Rows are points. Any point is a mix of the corners, with weights that add up to 1. It lies inside the corners' shape when no weight is negative. Is each point inside? If not, which corners have a negative weight?
In the rows, zero is written as 128.

Corners:
(1): [143 132]
(2): [133 152]
(3): [96 92]
Points:
[104 101] => inside
[94 88] => outside (2)
[110  97] => outside (2)
[89 90] => outside (1)

Corners:
(1): [ 77 171 124 185 122 101 174 116 148]
(2): [167 154  81 166 194 162 149  60 139]
(3): [134 100 100 121 155 125 114 135 147]
(4): [ 99  94 163 120 116 166 157 118 179]
(5): [103 165 153  94 119  97 169 173 132]
(6): [105  96 128 120 130 178 108 172 110]
(7): [126 163 137 142  72  98 186 183  87]
(8): [ 99 131 168 182 152 124  96 117 153]
(9): [113 152 130 114  90 139 120 191 133]
(10): [137 133  85  96 142 108  89  91 117]
Points:
[ 75 154 179 158 106 117 147 162 143] => outside (2, 3, 10)
[114 144 140 130 108 123 148 158 128] => inside
[106 133 147 130 108 120 146 138 148] => outside (2, 6)
[114 131 137 128 130 130 143 126 150] => outside (6)

Corners:
(1): [ 84 165  97  74 150  98  78 115 123 113 159 176 182  63 141  83 100  76
 114  93]
(2): [ 73 149 138 151 128  44  83  91 184 118 123 100 105 126 141 124 165 103
 163 173]
(3): [122 167 111 125 174  63 111  78 199 133 134 102  53 123 179 111  98 128
 151 159]
(4): [115  97 129 144 146  77 141 105 189  78 129 120  82 123 112  83 128  69
 119 157]
(5): [145 102 126 105 149 115  71 190 101  85  92 167 156 113 140 107 103 150
 118 116]
(6): [145 151 107  85 207 194  84 157  72 133 133 141 157 146 118 168 136 127
 126  85]
(7): [166 138  90 136 106 169 148 137  89 205 152 173 150 190 135 173  91 145
 118 133]
(8): [ 86 163  87 180 145  95 128  98 151 153 105  96  99  68 137 115 139 107
 126 132]
(9): [144 147 134 148 125 149 125  72 100 164  96 132 138 184  68 112  47 175
 148 131]
(10): [113 106 144 113 102 133 163 125 119  66 112 112 103 135 124 146 114 192
 132 137]
(11): [150 170 137 128  95 153 141 163 133 147 102 149 122 158  56 169  68 156
 161 131]
(12): [118 159 153 135 158  93  99 104 177 146 130 183 108  52 148 112 154 121
  83 142]
(13): [150 114 131 132 129  54 140  79 196 144 130 101 122  87 147 119 154 132
 159 170]
(14): [146 111 142  84  87 161 163 129 114 138  97 144  88 158 129  86 148 170
 181 134]
(15): [124 167 154 113 134  58 112 105 181 114 109 102 104 110 160 124 143  95
  98  87]
(16): [139 111 143 139  94 177 126 149 151 168 157  91 112 167  83 107  77 164
 140 137]
(17): [148 175 121 164 100  99 145 105 172  69 138  86 103 136 152  92 143 125
 140 199]
(18): [136 158 171 108 137 174 150 119 104 180  96  93 130 145 137 133  74 124
 147 183]
(19): [180 141 105 100  98 142 125 129  85 165 145  95  98 155  79 144 118 152
 126 174]
(20): [110 173  93  77 182 110  99 184 123 150 125 161 192 139 116 116 113 137
  70 107]
(21): [136 113  86  67  92 165 103 149 159  78  55 139 151 136 124 140  92 158
 136 146]
Points:
[140 169 117  97 155 138 108 137 121 125 103 133 153 113 127 133 100 148
 111 125] => outside (2, 4, 7, 14, 16)
[131 146 120 121 127 115 110 123 143 132 124 133 122 127 123 123 114 145
 132 134] => outside (4, 18)
[138 134 120 108 133 122 117 130 138 116 126 142 127 125 121 122 114 139
 125 129] => outside (2, 8, 18)
[161 137 117  88 146 138 119 142 138 142 141 155 133 129 133 118 109 137
 128 150] => outside (2, 8, 9, 10, 15)
[108 121  91  72 155 143  73 177 126 116 112 185 168  94 148 147 131 157
 129  80] => outside (4, 9, 15, 17, 18, 19)
[120 143 137 114 130  98 120 107 157 114 111 106 110 113 136 101 118 127
 132 151] => outside (6, 7, 11)
[125 131 137 116 126 130 118 117 148 107 123 148 129 125 138 109 100 134
 155 153] => outside (8, 15, 19, 20)
[128 143 130 122 136 110 123 113 149 127 117 120 114 132 127 116 111 123
 128 138] => inside
[122 148 113 113 144  92 114 127 157 107 123 129 121 106 147 128 129 108
 118 140] => outside (9, 14, 16)

Corners:
(1): [176  96 100 175 130 113 143  93 172  81 120 120 115 135 170 101  95 156
 186 116]
(2): [ 59 132 117  93  59 127 113 101 102  91 112 139 147 191 120 120 114 184
  68 112]
(3): [ 86 161 125  81  88 171 121 116  91 120  86 122 134 163 132 132  74 136
 131  83]
(4): [165 101 131 166 160 112 188 150 126 131  91 153  98 168 134  92 104 157
 129  95]
(5): [131  96 154 149 133 181 154 165 158  94  96 137 124 171 116 113 140 173
 163 108]
(6): [101 153 151 111 115 120  70 128  95  99 185 121 149 168  95 208 128  78
 140 147]
(7): [159 136 102 136 100  75 119 127 147 212 132 102  93  77 151 162 163 139
 151 122]
(8): [147 105 120 139 152 119 143 144 187 124  68  96 145 111 151 121 134 187
 125  92]
(9): [126 182 115  77  72 139 122 127  81 113 193 134 149 115  75 165 133  98
 114 134]
(10): [119 160  88 145  90  92 100  90 136 181 117 139 138 129  91 175 132  77
 123 150]
(11): [176 106  83 186 122 152 157 132 162  94  71 100  73 149 143 114 117 170
 140 113]
(12): [116 163 161  88 100 155  59 117 105 110 158 128 148 192 135 122 111 152
  98 130]
(13): [ 69 134  79 126  88 160  92 126 113 164 117 132 130 118 181 114  87 178
  98 117]
(14): [161 136  84 138 141 143 165 115 150 135  87 144 140 164 170 120 179 174
 193 110]
(15): [159  63 131 123 166 149 140 131 151  82 118 166 111 154 111 136 149 157
 157 127]
(16): [152  96  82 133 109 127 151 137 137 160  83  92 124 141 153 123 129 152
 135 171]
(17): [156 137 102 122 149 116 161 140 168 138 108 105 103  88 184  71 155 125
 122 146]
(18): [167 117  47 140 129 126 115 154 165 127 111 109 111 145 114  79 155 168
 161 107]
(19): [168 113  63 102  88 107 111 162 141 172 134 134 144  93 162 137 136  91
 115 131]
(20): [148 131  86 114 117 132 105 116 136 184 160  93 144 115 114 162 149  54
 135 112]
(21): [120 152 111 129  92 117  58 102  99 129 142 114 150 100  86 148 170  86
 127 125]
Points:
[152 115  97 140 115 133 137 136 143 131 112 128 109 130 155 100 137 171
 133 124] => outside (3, 6, 8, 10, 20)
[154 121  99 144 124 126 137 133 144 136 107 120 118 109 147 131 134 130
 146 126] => outside (2, 12, 18, 20)
[122 125 111 112 102 120 123 121 127 134 127 121 126 138 140 140 106 132
 104 128] => outside (5, 14, 18, 21)
[101 106 137 112 112 170  96 114 118  56 133 127 136 176 106 130 108 170
 127 115] => outside (4, 7, 10, 14, 17, 19)
[153 119 106 155 139 129 165 128 156 122  84 122 101 128 117 116 155 155
 147  99] => outside (1, 6, 12, 13, 16, 19)

Corners:
(1): [176 112 151 105 156 125  91 145 157 137 157 118  98 100  92 151 151 102
 123  75]
(2): [126 122 182 118  96 156 127  50 120 125 151 152 119 139 166  72 142 129
 124 137]
(3): [187  94 148 131 138 125  98 182 158 148 177 132 141  75 178 213 140  83
  97 156]
(4): [ 82 147 135  80 115  91 138 157 137  90 101 140  86  99  92 220  72  77
  84  81]
(5): [ 96 127 180 163 136 100 140 169 179 146 156 116 157 174 198 100  86 126
 154 160]
(6): [ 90 121 151 139 109  77 162 144 169 161 116 128 146 131  73 157 152 106
 165 141]
(7): [130 104 142 170 129 137 178 107 129 134 136 124 117  82 120 128 133 121
 168  77]
(8): [174 120  99 115 103 140 131  89 131 155 134 125  93 170 138 173 156 120
  97 117]
(9): [118 137  77  79 166 112 174  73 145 113  97 144  75 149 111 187 129 128
 115 152]
(10): [194 119 129 190 183 103 113 161  50 132 154 149 117 110  33 142 125  46
 142 106]
(11): [166  99 193 150 108 113 173 159 126 117 133 155 146 126 121  96  99 108
 140 137]
(12): [147 125 119 160 130 163  84 120 111 163 136 169  86 112 141  56 128 102
 124 130]
(13): [141 121 144 121 130 110 114 146  73 165  72 134 143  80  40 108 112 155
 132 122]
(14): [114  97 169 159 119 144 126 154 155 149  92 128 167 116 104 134 119 184
  94 137]
(15): [134 124 147 162  81  95  66  77 139 133 139 151 177 117 188  99  90  98
 105 101]
(16): [135 134 124 107 159 137 146  96 135 146  98  71  96 110 142 138 167 119
 130 139]
(17): [131 172 111 130 160 110 170 173 170 146 180 174 129 169  58 186 110  79
 116 162]
(18): [124 137 170 178  99 200 109 153 204 185  97 119 146 151 198 115 129 167
 139 142]
(19): [145 141 142 133 114 115 114  73 160 163 162 121 107 145 109 146 133 122
 129 168]
(20): [116 174  66 146  98 195 131 141 152 119  87 145 113 125  72 151 160 214
 157 123]
(21): [138  88 169 136  95 107 119 108  95 124 161 144 171 131  88 105 105  59
 161 146]
Points:
[129 115 164 133 122 117 132 131 121 131 119 140 141 128 110 117  99 120
 126 110] => outside (3, 6, 12, 16, 19, 20)
[135 126 144 135 129 123 129 130 137 140 131 137 128 121 111 134 122 116
 130 132] => outside (8)
[131 118 152 141 117 131 129 124 144 140 122 124 135 124 133 133 126 131
 133 128] => outside (12, 17)
[151 139 115 120 166  88 126 150 135 147 154 137 100 115  91 180 121  69
 113 119] => outside (2, 11, 14, 18, 20, 21)
[122 144 124 133 138 128 134 127 144 142 120 140 113 119  85 149 131 123
 128 120] => outside (3, 5, 8, 11, 21)
[144 128 136 133 122 126 121 112 144 148 140 130 115 133 118 140 133 118
 126 133] => inside
[137 124 139 135 121 123 122 112 139 140 134 137 125 125 121 134 123 113
 127 130] => inside

Corners:
(1): [137  98 209 102 121 134 143  43 184 160 134  93 102 145 177 148  90  93
 128 151]
(2): [153  91 151 133 140 114 152  58 107 185 121 169 137 141 143  84 126 143
 137 139]
(3): [130 137  61 157 143 118 142 104 135  20 149 141 104  76 136 160  89 127
 136 115]
(4): [128 104 118 156 173 113 168 146 183  97 174 116 121 117 170  99 102 149
 128 121]
(5): [106 161  95  90 158 137  85 122  85 183 124 136 130  95 177  79 140 112
 125 105]
(6): [124  63 167 107 121 119 145  94 124 171 156 102 100 134  85 125 103 115
 171 121]
(7): [142  89 121 123  85 135 153  82 162 123 171  93 109 198 150 128  97 160
 130 176]
(8): [158 104 143 120  99 119 125  84 158 144 146 111 119 176 133  98 119 101
 125 114]
(9): [131  95 183  80 137 124 167  69 139 159 152 141 105 172 112 141 115 153
 118 105]
(10): [221 123 171  88 131 137 156  95 129 138 125  89 124 163 196 151 116 144
 161 154]
(11): [ 61 164 103 105 185 129  81 111 117 144 156 156 166 108 130 137 151 102
 172  93]
(12): [ 85 128  68 153 175 157  96 139 106 153 139 164 150 138 128 142 157  75
 115 119]
(13): [ 94 170 110 164 184  91  85 140  85 184 138 151 129 118 186 131 127  83
 152 106]
(14): [ 93 144  66 177 177 120 155 147 126  81  96  89 153  91  93 144  94 165
  85 140]
(15): [ 77 177  73 127 176 142 102 169  96 134  64 163 126 140 135 136 131 150
 180  94]
(16): [105 193  73 181 139 157 177  89 162  93 144 121 116  78 147 142 149 139
 133 135]
(17): [ 98 195 104 124 152 146  81 159  86 143 127 166 157  95 102 141  99 108
 145 106]
(18): [ 93 145 125 124 147 103 121 171 168  62 142 125 132  64 127 135 136 155
 106 144]
(19): [150 153  67 148 164 144  37 114  90 178 128 182 142  98 149 141 143 111
 142  69]
(20): [ 87  99 133 143 103 107 161 151 145  62 164 114 143  91 138 147 122 129
 153  94]
(21): [ 86 143 160 145 171 161 117 154 115  71 129  86 126 115 104 116 121 170
 121 106]
Points:
[114 133 114 136 152 126 128 119 122 130 134 134 131 119 131 131 115 127
 132 120] => inside
[121 132 127 132 145 130 122 114 135 140 144 128 136 124 149 123 125 125
 123 125] => outside (3, 6, 15)
[115 128 123 131 145 127 137 118 138 114 141 121 124 124 139 126 116 131
 135 121] => outside (19)
[106 141 112 131 153 128 120 127 133 118 137 128 130 113 140 134 123 128
 138 116] => outside (2)
[124 129 121 128 144 130 127 107 126 136 140 130 129 129 143 131 121 125
 143 117] => outside (18)

Corners:
(1): [ 47 131 170 129 113 103 113 118  67 172  73  58  69 150  95 118 104  92
 133 152]
(2): [125 148 176 146 133 138 147 145 162 155 122 139 158 125  85 155 127 168
 113 155]
(3): [161 111 158  97 144 164 133 159 185 173 135  95  94 131 142 163 122 143
 161 178]
(4): [ 84  73 151 136  86 126 116 121 121 142 171  98 113 164 115  55  81 151
 138 129]
(5): [110 131  68 128 121 163 140 129 163 202 159 114 100 100 126 153  91 145
 139 162]
(6): [171 119 120 138 197 138 102 110 156 213 154 129 108 149 116 152 115 130
 130 176]
(7): [132  96 131 177 164 161 135 104 131 172 176 106 136 106 190 112  89 149
 142 175]
(8): [149 109 145  86 148  91 142 129 113 137 132 147 104  98 104  91 186 110
 109 113]
(9): [130 116 112 121 163  87 158 103 183 168 126 148 110 136 107 175  89  98
 164 130]
(10): [ 66  51 126 103 151 144  63 100 130 128 162  58 138 126 163 122  64 174
 101 106]
(11): [166 192 144  85 118 105 123 112 141 123  77 113 142 106  49 116 163  82
 155 148]
(12): [ 88  79 156 135 100 110 101 108 105 136  92  76  74 130 122  83 103  91
  23 204]
(13): [ 88  70 115 179 147 177  80 102 123 127 154  92  86 118 154 143  82 161
 120 108]
(14): [ 67  86 131 166 171 161  94 146 149 162 159  80 125 142 176 107 101 136
  68  97]
(15): [137 147 135 102  80  76  95 133 121 126 117 168 157 142 156 137 168  81
 121 142]
(16): [199 144 167 101  62  80 133 133 126 164 105 114 126 110 140 124 153 122
  88  95]
(17): [162 100 137 108  92 113 120 133 142 168  59 170 175 123  93 119 179 123
 144 119]
(18): [ 80 115 139 164 126 107  63 144 166 118  92  95  80 113 157  69  75 159
 116 142]
(19): [125 105 113 152 126  89 108 160  60 136 119  68 110 114 105 102  88  86
 103 150]
(20): [156 147 124  61 134 131 163 129 120 147  74 177 112 151 116 116 128 122
 134 144]
(21): [164 147 172 108 117 119  97 150 102 166 129 203 136  88 129  92 146  68
 121  93]
Points:
[113 110 141 124 125 120 111 121 124 150 120 112 120 128 121 114 114 125
 111 137] => outside (3)
[129 113 138 122 123 121 116 124 126 152 119 120 111 121 120 119 117 118
 120 147] => outside (14)
[140 130 134 112 142 119 119 120 155 178 110 132 122 125 143 144 120 105
 131 150] => outside (2, 4, 8, 13, 19)
[105 101 133 125 132 131 108 120 130 154 137  99 118 127 135 119 100 136
 119 134] => inside
[ 91 103 137 157 127 158  99 145 122 175 127 118 102 137 139 105  99 132
 117 168] => outside (8, 9, 10, 11, 16)
[136 127 119 111 114  98 118 122 111 146  93 127 123 103 114 124 134  97
 125 135] => outside (2, 3, 4, 6, 14)
[141 132 124 110 139 117 129 127 139 176 121 100  97 108 133 126 109 110
 113 153] => outside (2, 4, 13, 15, 17)
[124 158 142 118 113 116 118 130 156 161  92 156 131 139  91 137 135 127
 156 104] => outside (3, 7, 8, 10, 12, 19)
[148 122 112 119 144 127 126  93 148 155 113 133 146 118 123 159 149 126
  94 132] => outside (1, 3, 4, 18, 19, 21)

Corners:
(1): [110 136  79  98  90 156 127 108 133  70  98 188 146 139  93 134 146 133
 154 118]
(2): [ 96 138 112 136 127 132 121 122 193 139 107 123 104 101 116 130 133 112
 146 205]
(3): [137 108 131 131 123 141 144 136 136 183 167  65 167 154 137 118  78 106
 120 129]
(4): [111 151  99 158 101 178 146  97 152 156  80 125  88  76 177  84 153 146
  87  99]
(5): [ 60 135  95 155 145 104 171 143 109 113 126 111 143 123 167 106  78  91
 105 154]
(6): [129 105 120 155  65 173 124 116 152 126 120 169  93 129 159 107 147  96
 146  82]
(7): [ 89 176  98 129 134 124  76 119 110 151 143 139 133 167 182 111 106 135
 128 143]
(8): [161 103 132 148  89 154 120 193 144 215 107 143  71  53 117 148  97 121
  91 119]
(9): [ 98  83 138 172  72  86  94 160 165 163 157  95 130 125 115 111 139  67
 114 114]
(10): [157 163  49 140 108 189 138 165 168  99 142 112  89 184 157  65  95 132
 114 112]
(11): [165 126  93 127 131 161 152 151 100 105 125 139 140  91 114 114 114  92
 185  97]
(12): [150 143 118  74  66 152  95 106  57  95 107 120 167  85 167 129 104 126
 180  77]
(13): [137 157 114 179  63 121 120 141  86  66 110 136 156  97 148 171 158 164
 128  83]
(14): [ 98  86 127 163 107 124 167 188 147 125 177 141 106 100 120  73 115 123
 134 152]
(15): [160 181 166 102  63 148 170 162 108 113 130  70 129  99 158 126 113 151
 109  19]
(16): [157 146 165 149 134 127  97  91 104  91 178  97 136 131 121 125 119 137
 106 163]
(17): [115 106  88  67 150  83  77  47 136 150 104 165 139 174 196 120 104 119
 159 144]
(18): [ 68  47 189 160  98  96 141 115 146  69 167 140 102 123  90  93 107 145
 165 103]
(19): [ 97 103 152 125 116  92  98  92 102  83 146 113 188  78 179 198 146 129
 129  98]
(20): [129  66  77 121 111 135 116  94  92 146 128 132 129 136 119 169 132  85
 173 178]
(21): [123  86 117 100 118 121  66 112 107 142 103  85 160 170 136 140 158  80
 158 146]
Points:
[120 116 120 133 106 126 120 130 124 122 132 121 132 117 136 127 123 121
 134 122] => outside (6)
[120 123 112 125  96 141 129 124 128 112 128 125 132 129 141 116 127 122
 149 102] => outside (5, 8, 16)
[125 129 110 129 104 137 115 127 125 136 123 115 135 120 154 129 123 118
 123 122] => outside (11, 18)
[125 122 110 131 107 130 115 118 118 120 121 130 135 122 148 131 129 120
 142 119] => inside
[123 120 120 134 104 132 122 124 115 119 136 125 133 122 143 122 119 122
 132 116] => outside (2)
[134 137 103 133  89 149 130 150 110 129 126 117 138 115 153 127 120 115
 126  94] => outside (2, 16, 17, 18)
[129 136 105 128  88 159 135 168 129 158 128 102 140 115 161 103 115 100
 113  79] => outside (2, 13, 16, 17, 18, 20)
[138 131  80 136 118 149  96 117 131 151 133 124 120 159 159 100 127 103
 146 157] => outside (1, 5, 8, 15, 18, 19)

Corners:
(1): [119  85  91 153  60 150  81 160 158 112 200  94  78 161 174 180 121 189
 103  92]
(2): [ 87 153 135  89 118 113 159 122 159  88 113 184 162  85 121  69 153  87
 165 143]
(3): [108 112 130 108 120 122 130  84 148 163 175 126 169 150 125 122 113 146
 162 128]
(4): [155 156 152 101 163 124 115 144  89 127 122 168 177 126 133  60 172 103
 144 182]
(5): [ 98 158 158 115  76 102 137 120 174 127 171 170 106 109 136 109  83 134
 162  77]
(6): [119 170 143 108 138  88 186 156 120 127 151 163 163 100 132  49 147 144
 199 143]
(7): [116 131 159 170 143  87 159  92 106 130 125 135 181  82 124  81  92  94
 154 171]
(8): [162 152  88 167 172 124 112 147 108 127 113 121 141 145 126 116 137  90
 111 116]
(9): [137  95  99 133  90 153  99 106 151 121 159 137 112 130 131 162  84 173
  56  73]
(10): [136 153 162 117 150  93  98 154 126 140  89 130 174 136 114 108 152 140
  85 158]
(11): [161  67  66 153 136 108 110 133 153  82 185 108  89 164 135 167  93 119
 122 110]
(12): [126 100 129 140  87 146 147  91 117  94 146 107  85 147 130 142 107 177
 139  59]
(13): [137 177 125 120 142  93 161 142 134 148 116 115 128  94 153 109 118 100
  96 188]
(14): [143 161 133 130 167 119 121 142 107 159  87 157 183 173 115 134 101  89
  87 184]
(15): [152 117  79 158 124 165  84 108 131  93 125  90  91 124 118 139  72 178
  72 141]
(16): [ 76 136 158 105 131 119 148 108 127 113 157 161 103  94 168 148 150 166
 187 146]
(17): [115 116 127  98  92 155 150 137 194 149 153 146 120 105 136 140  74 139
 155  98]
(18): [180 110  52 151 107 153  94 119 185  86 150 113  78 146 177 183 105 158
  92 146]
(19): [135 147 157 141 153 138 175 119  92 154 133 172 141 107  92  55 166 120
 156 192]
(20): [146 135 108 141 121 189 160 131 159  82 167 102  96 124 110 192 109 144
 109  94]
(21): [165 182 112 136 134  87 132 169  82 143 109 116 164 129  90 185 154  90
 106 126]
Points:
[122 144 133 121 139 119 148 111 144  87 128 158 119 103 149  96 136 130
 153 176] => outside (1, 3, 8, 9, 17, 21)
[132 130 120 131 131 132 132 124 131 122 137 132 130 124 133 131 121 136
 126 141] => outside (5)
[138 153 128 123 140 119 144 134 125 127 124 135 139 124 121 121 129 118
 128 147] => outside (1, 7, 9)
[132 126 122 125 121 131 132 129 143 129 157 136 119 142 140 136 118 148
 132 121] => outside (2, 7, 15, 21)
[123 145 146 111 117 116 145 115 135 128 136 152 139 101 131  93 122 139
 151 139] => outside (1, 8, 11, 14, 20)

Corners:
(1): [150 122 122 161 105 114 144 170 148  79 133 145 104 122 174 118 116 118
 130 110]
(2): [159 104 132 141 124 163  90 158 149 166 152 117 104  99 126 130 136  68
  94  89]
(3): [177 204 126  71 184 142 120 102 146  96 146 154  75 194 120 126 138  81
  88 179]
(4): [ 80  78  87 122 122  84 117  96 138  36 136 123  96  97  98  83  79 151
 181 119]
(5): [159 149  81 140  81 119 139 163 123 126 116 104 205 128 138 107 148 112
 147 143]
(6): [135 182 102 102  86 167 128 108 148 104 105 121 123 181 107  90 120 136
  83  93]
(7): [ 96  74 131 148  93 146  68 173 155 208 179 147 158 111 160 184 144  69
  76 124]
(8): [126 174 115 170 138  81 176  99 140 109  85 155 154 197 112  96 105 107
 118 123]
(9): [ 69  67 137 156 129 136  95 129 151  68  94 126  73  91 181 141  46 112
 147 134]
(10): [147 133 113 110 154  74 168  97 159 108 131 122 140  99 133 161 110 140
 116 105]
(11): [115 112  98  76 117  94  81 123 159 164 155  74 147 156 120 107 149 130
 130 114]
(12): [130 120  92  78 143  99 172 155 115 162 159  77 156 160 121 117 100 113
 105 181]
(13): [132 145 125  75 143 158  68 157 142 178 154 128 117 139 138 157 159  87
 129 107]
(14): [179 141 147 123 131 108 144 113 115 117 165 124  87 140 147 149 159 110
  95 112]
(15): [146 145 112 135 118 111 128 134 153 123  97 126 172 171 108 178 162  92
  98  73]
(16): [167  82 120 147 120 160  53 175 126 172 132 133 131  90  90 158 128 139
 113  71]
(17): [140 198  81 107 103 114 100 139 131 111 124 125 100 147  92 153 106 120
 138 152]
(18): [109  92 137 159 143  93 138 155 167 183 160 127 148 120 121 176 158 103
  99 163]
(19): [111 109 149  96 100 173 110 153 176 203 181  92 184 163 139 158 117  80
 107 149]
(20): [105 194  52 151  97 132 140 156 118  35 103  90 156 183 147  94  76 152
 133  95]
(21): [159 128  90 149 137 165 152 141 149 108 114 123 104 157 155 131 100 118
 140 130]
Points:
[124 126  91 141 109  98 118 143 117  81 121 123 124 112 122 123 101 132
 141  99] => outside (3, 6, 11, 18, 19, 21)
[120 124 111 120 128 122 127 124 141 121 136 118 134 141 131 124 110 125
 121 128] => outside (1, 2, 15, 17)
[155 100 123 140 122 130 122 154 143 143 141 127 124 119 145 149 136 105
 100 117] => outside (4, 8, 13, 17, 19, 20)
[126 146  87 137 112  86 160 120 141  95 120 117 149 158 128 117 120 134
 129 121] => outside (2, 3, 9, 13, 16, 19)
[127 128 118 119 124 113 131 131 151 130 137 123 134 142 135 143 124 109
 118 134] => outside (2, 16, 20)
[127 147 111 128 112 117 113 126 140 103 125 131 120 146 129 122 136 107
 117 112] => outside (10, 12, 16, 19, 21)
